Rows are points. Examples show where two turns around zero, p and q, send a point. Write where each new point lands after one turn and then the other. Backwards means that the second turn is done in reverse. Each puzzle has new turns, and all numbers are rounded.
(in the rows, 128 means zero)

Turn p:
[137 110 192] => [ 62 115 132]
[125  96 157] => [ 94 124 154]
[119 125  45] => [205 156 146]
[103 149 127] => [143 100 120]
[156 160 119] => [136 145  89]
Turn q:
[178 118 137] => [104 123  82]
[147 116 184] => [ 73 104 125]
[ 67 123  88] => [171 164 176]
[119 155 104] => [164 120 130]
Where do these land?
p, then q: [134 146  77] => [138 110  78]
p, then q: [101 108 160] => [ 97 143 159]
q, then p: [132  54 144] => [161  64 105]
q, then p backwards: [ 96 109 134] => [132  91 124]
q, then p: [153 180 154] => [124 158 183]
p, then q: [152 171  99] => [167 133  86]

Turn p:
[138 105 134  87] => [ 97 118 142  95]
[179 146  63 204] => [130 218  88 185]
[113  90 151 118] => [103  88 123 123]
[118 149 166 116] => [158 104 126 103]
[ 92 151 126 116] => [154 113 160 135]
Turn q:
[141  59 107 111] => [195 110 156 134]
[ 78 129 137 203] => [ 84  62 123  84]
[111 126 117 114] => [134 117 116 146]
[208 161 146 112] => [119 212 158 123]
[123 153 159 122] => [112 148 100 115]
[106 140 101 107] => [124 117 115 167]
Where do these land?
p, then q: [161 185  93  93] => [ 97 197  96 133]
p, then q: [ 74 131 128 184] => [121 105 189  86]
p, then q backwards: [178  96 143 150] => [ 99 169 168 120]
q, then p: [163  93 109 103] => [144 145  83  99]
p, then q: [137 172 134 110] => [132 176 128 133]
p, then q backwards: [ 83  99 149  88] => [108 109  97 185]
q, then p: [ 99 121 140 169] => [ 90 103 153 123]

Turn p:
[ 92 107 112 110 172 157 136 186] => [122 147  94  99 165 179 140  84]
[143 127 110 154 137 169 154 156] => [123 147  81 125 102 162 133 132]
[129 167 128  91 156 159 143 175] => [157 118 127 103 131 200 145 120]
[126 138  98 146  54  56 113  63] => [ 89 140 192 168 130  59 127 193]
[110 123 118 132 198 132 163 137] => [147 148  95  93 136 132 180  99]
[152 141 159 165  87  64  91  98] => [108  78 151 136 124  61 106 179]
[131 104 126 147  60 100  80 126] => [ 74 113 147 156 141  99  76 154]
[101 106 154 121 110 137 170 148] => [140 125  99 174 158 143 139 115]
[ 93 141 139 124 163 190 128 131] => [180 160 102 104 139 155 109 107]
[204 126 136  90 143 117 102  60] => [140 104 190 122  52  90 125  96]
Turn q:
[ 91 158 180 145 151 155 165  65] => [118 140  72  50 113  97 106 154]
[101 144  83 116 132 105 100 147] => [134  73 165 137 125 146 122 129]
[145 147 175 105 168 145 118 126] => [165 170 142  87 132 123 125 146]
[114 149 102 123 102  50 142 180] => [100  94 191 170  74 110 130 121]
[169  65  94  96 127 141 148 132] => [123 165 114 172 131 193 127 104]
[144  78 126  80  68 104 128 116] => [152 137  95 201  87 149 141 131]
[ 98 121 135 220 167 150  96 125] => [118  96 117  71 185  92 141  71]
[113 169 161 135 150 191 126 159] => [140 148 145  94 178  93  80 149]
[178 122  96 132  87 111 129 102] => [101 130 112 170 127 149 180 148]
Where do these land?
q, then p: [122 152 140 155 137  89  64 140] => [128  87 121 169 115 101 169  93]
q, then p backwards: [ 88 152 142 112 155  79 124 155] => [176 149 138 104 140 124  90  89]
p, then q: [137 166 180 129  69 166 172 124] => [ 98 150 140 162 202 110 164  91]
q, then p: [163 122 153  97 116 169 174 162] => [148 114 131  72 136 140 107 187]
p, then q backwards: [122  40 138  58 154 185 113  71] => [113  29 166 144 156 107 141 213]
p, then q backwards: [ 75 121  81 116 131  95 118 145] => [180 148 116 166 154 161 136 141]
p, then q: [173 144 131 177 122 172 113 168] => [144  89 128 192 168 150 107 133]
q, then p: [108 153 106 149 150 117 150 112] => [130 140 143 146 166 137 118  97]
p, then q: [140 164 103 129 126  79  86  91] => [169 152 154 142  77  89 112 120]
p, then q: [153  65 106 159 120 128 166 111] => [ 74  66 113 131 108 108 132 134]

Turn p:
[161 168 120  88 137 137 101 141 156] => [179 137 109 106  95 104 102 139 113]
[175 115 154 106 149 120 136 149 101] => [169 138 145 143 116 162 106 122 162]
[158 113 103 152 113 162 137 116 107] => [123 142 134 166 116 152 151 161 109]
[ 87 162 129 140 126  96 103 154  71] => [123 138 114 111 148 158 134  53  97]
[158 122 150 136 104 146 157 120 162] => [134 134 129 169 133  94 122 160 150]
[136 103 106 109 138 146 176 149 168] => [108 151 165 125  92  98 119 158 157]
[119 117 128 173 126 165 101 138 118] => [125 114 158 148 148 136 140 134  79]
[107 122  99  89 129 157 127  85  81] => [ 96  97  98 131  73 168 139 127 116]
[106 136 118 159  94  95  91 172 159] => [146 146 143 101 166  83 168  99 104]
[ 83  88 134 158  88 134 134 142 166] => [ 94 110 164 139 153  76 168 123 130]
[116 136 128 122 171  80 106  85 113] => [124 108  92  77 153 169 117 128 142]
[130 154 167 104 161  98 167  86 134] => [114 122  85 121 141 135  72 132 178]
Turn q:
[126  96 190 116 104 158 144 144 146] => [135  85 106 138 143 110  87 171 156]
[123 106 107 145 121 109 123 136  60] => [ 87 110 135 130 100  99 160 118  88]
[139 150 112  42 139 166 144 145 146] => [157 129 101  62 126 126  83  85 159]
[149 144 113 153 140 160 138 115 137] => [121 146 123 118 174 142 130 124 115]
[145 138 127 138 155  95 151 144 146] => [129 136 151 133 143 126 157 114 167]
[ 87  47 119 146 101 111 138 129 144] => [157  89 174 127 110 101 138 189 102]
[151 150 119 127 123 146 107 156 152] => [145 137  88 113 140 148 146 128 142]
[116 163 107 141 128 144 132 128 140] => [144 131 125 129 148 158 133 105 113]
[122 160 129 123 100 140 137 134 116] => [119 104 111 127 127 157 118 109 122]
[116 155 153 125 175 124 107 147  91] => [121 143 101 167 121  94 131  82 133]
[135 100 133 152 122  56  88  31 129] => [ 91 196 191 164  76 146 124 183 113]
Where do these land?
q, then p backwards: [177 147 105 126 152 144 162 155 132] => [ 96 120 130 142 127  60 124 127 134]
q, then p: [180 157 112 125 147 113 125 142 178] => [123 146 116 119  99  85  76 162 126]
q, then p: [ 92 151 106  94  93 156  76 115 101] => [138 128  96 157  89 160 184 122  90]
p, then q: [155 131 138  88 129 169 130  88 111] => [132 105 106 105 131 139 165 172  96]
q, then p: [118 139 158 136 119  72 101  87  78] => [ 93 121 115 163 175 100 158  91  91]
p, then q: [ 88 128 170 143 161 130 132 182 129] => [119 173 124 177 105 107  87 147 133]
p, then q: [128  91 143 177  96 116 129 108 126] => [141 121 160 147 178  96 139 115 138]
q, then p: [122 101 104 149 183 122 143 159 144] => [135 156 114 121 150 143  92 137 184]
q, then p: [ 96 127 107 129  91 160 160 113 163] => [169  96 162 147 101 162 116 137 126]
q, then p: [124 108 137 115 107  98 123 131 118] => [129 127 137 144 133 102 154 111 139]
